Each row of a before or after table is a point. The points were changed in one or more steps. Then noise was added and the rows were shuffled. The steps act on how far a point lies along the listed directions, d1 being the first. What was done? A step turns or swaps two directions, mirrors them in a line or flattens them onto one, adds a multiple of one to another, or multiplies one. Angles are multiples of 10 degrees, from the lower direction toward the higher: turns from -170 to 170, lines from 10 to 170 but not 90. Use the fewest steps. Two steps may share a direction if one is a turn and the other turns, adds or multiplies; they go together, in the order done. Otherwise the lowest direction goes first.

Directions:
(1): -.59  .23  .18
(2): .28  .37  .47
(3): -.07  -.50  .43
Before (10 x 3)
.19  -.36  .30
-.50  -.88  -.18
-.02  -.34  .02
.10  -.45  -.24
.08  .12  -.30
.70  .07  .44
-.27  .05  -.51
-.87  .09  .41
.09  -.08  .23
.58  .51  -.75
After (10 x 3)
-.04  -.15  .09
-.05  -.30  .18
.21  -.02  -.09
.11  .25  -.10
-.03  -.38  .15
.05  -.26  .06
-.01  .20  -.07
-.41  -.07  .20
.41  .69  -.36
-.17  -.75  .31
Steps: multiply d1 by 0.4; flatten d2 and d3 onto the line at 110 degrees

Directions:
(1): -.69  -.17  .41  .25  -.34  .16
(2): .21  .05  .29  .71  .48  .12
(3): -.07  .72  .16  .12  -.19  -.52
Before (9 x 6)
-.27  -.12  .17  -.01  -.28  .12
-.34  .01  .38  .37  -.01  -.01
.02  -.08  -.06  -.07  .04  .05
-.19  .08  .03  -.21  -.05  -.03
-.01  .07  .03  .03  .09  .01
.14  -.04  -.04  -.10  .06  .00
-.01  -.06  -.06  -.30  -.19  -.04
.42  .00  -.02  .26  .33  -.02
.05  -.08  -.04  .14  .05  .06
After (9 x 6)
-.94  -.14  .69  .49  -.34  .11
.02  -.05  -.07  -.30  -.17  -.05
.84  .11  -.25  .15  .55  -.12
.09  -.06  -.07  -.02  .11  .05
.00  .08  .02  .00  .08  .00
.33  .02  -.14  -.12  .17  -.03
-.72  -.23  .46  .18  -.49  .24
.07  -.07  -.03  .19  .10  .07
-.31  .05  .08  -.22  -.13  -.01
Steps: multiply d1 by 2.5; add -0.7 times d3 to d2

Directions:
(1): .01  .42  -.13  .69  -.44  .11  -.13  .53
(2): .79  .01  .41  .46  .14  -.12  .03  -.36
(3): -.07  .67  .19  -.33  -.47  -.05  -.29  -.51
(4): .47  .02  .02  -.48  -.44  -.30  .51  .43
Before (8 x 8)
.26  .57  .15  -.33  -.50  -.28  .28  -.05
.06  -.29  .01  -.43  .24  -.36  .33  .03
-.46  -.38  -.40  -.11  .23  .20  -.21  .10
-.34  -.29  -.21  .46  -.03  .12  -.01  .89
-.10  -.26  -.37  .37  -.05  .05  .01  .63
-.14  -.32  -.42  .64  .39  .21  -.08  .58
.18  .11  .20  -.62  -.73  -.25  .35  .54
-.01  .28  -.06  -.81  -.36  -.14  .20  .00
After (8 x 8)
.30  .11  .01  .79  .09  -.02  .19  .34
-.42  -.31  -.37  -.45  .08  .09  -.14  .04
-.07  -.12  -.25  .75  .27  .24  -.05  .44
-.14  .10  .04  .82  -.33  .19  -.12  .79
-.21  .29  -.28  -.94  -.35  -.15  .03  .05
-.21  .16  -.32  -.48  -.50  -.10  .03  .33
-.48  .22  -.02  .36  .09  -.04  -.35  -.12
-.40  .13  -.10  -.69  -.54  -.13  .10  .51
Steps: mirror d1 and d4 in the line at 40 degrees; mirror d2 and d3 in the line at 20 degrees
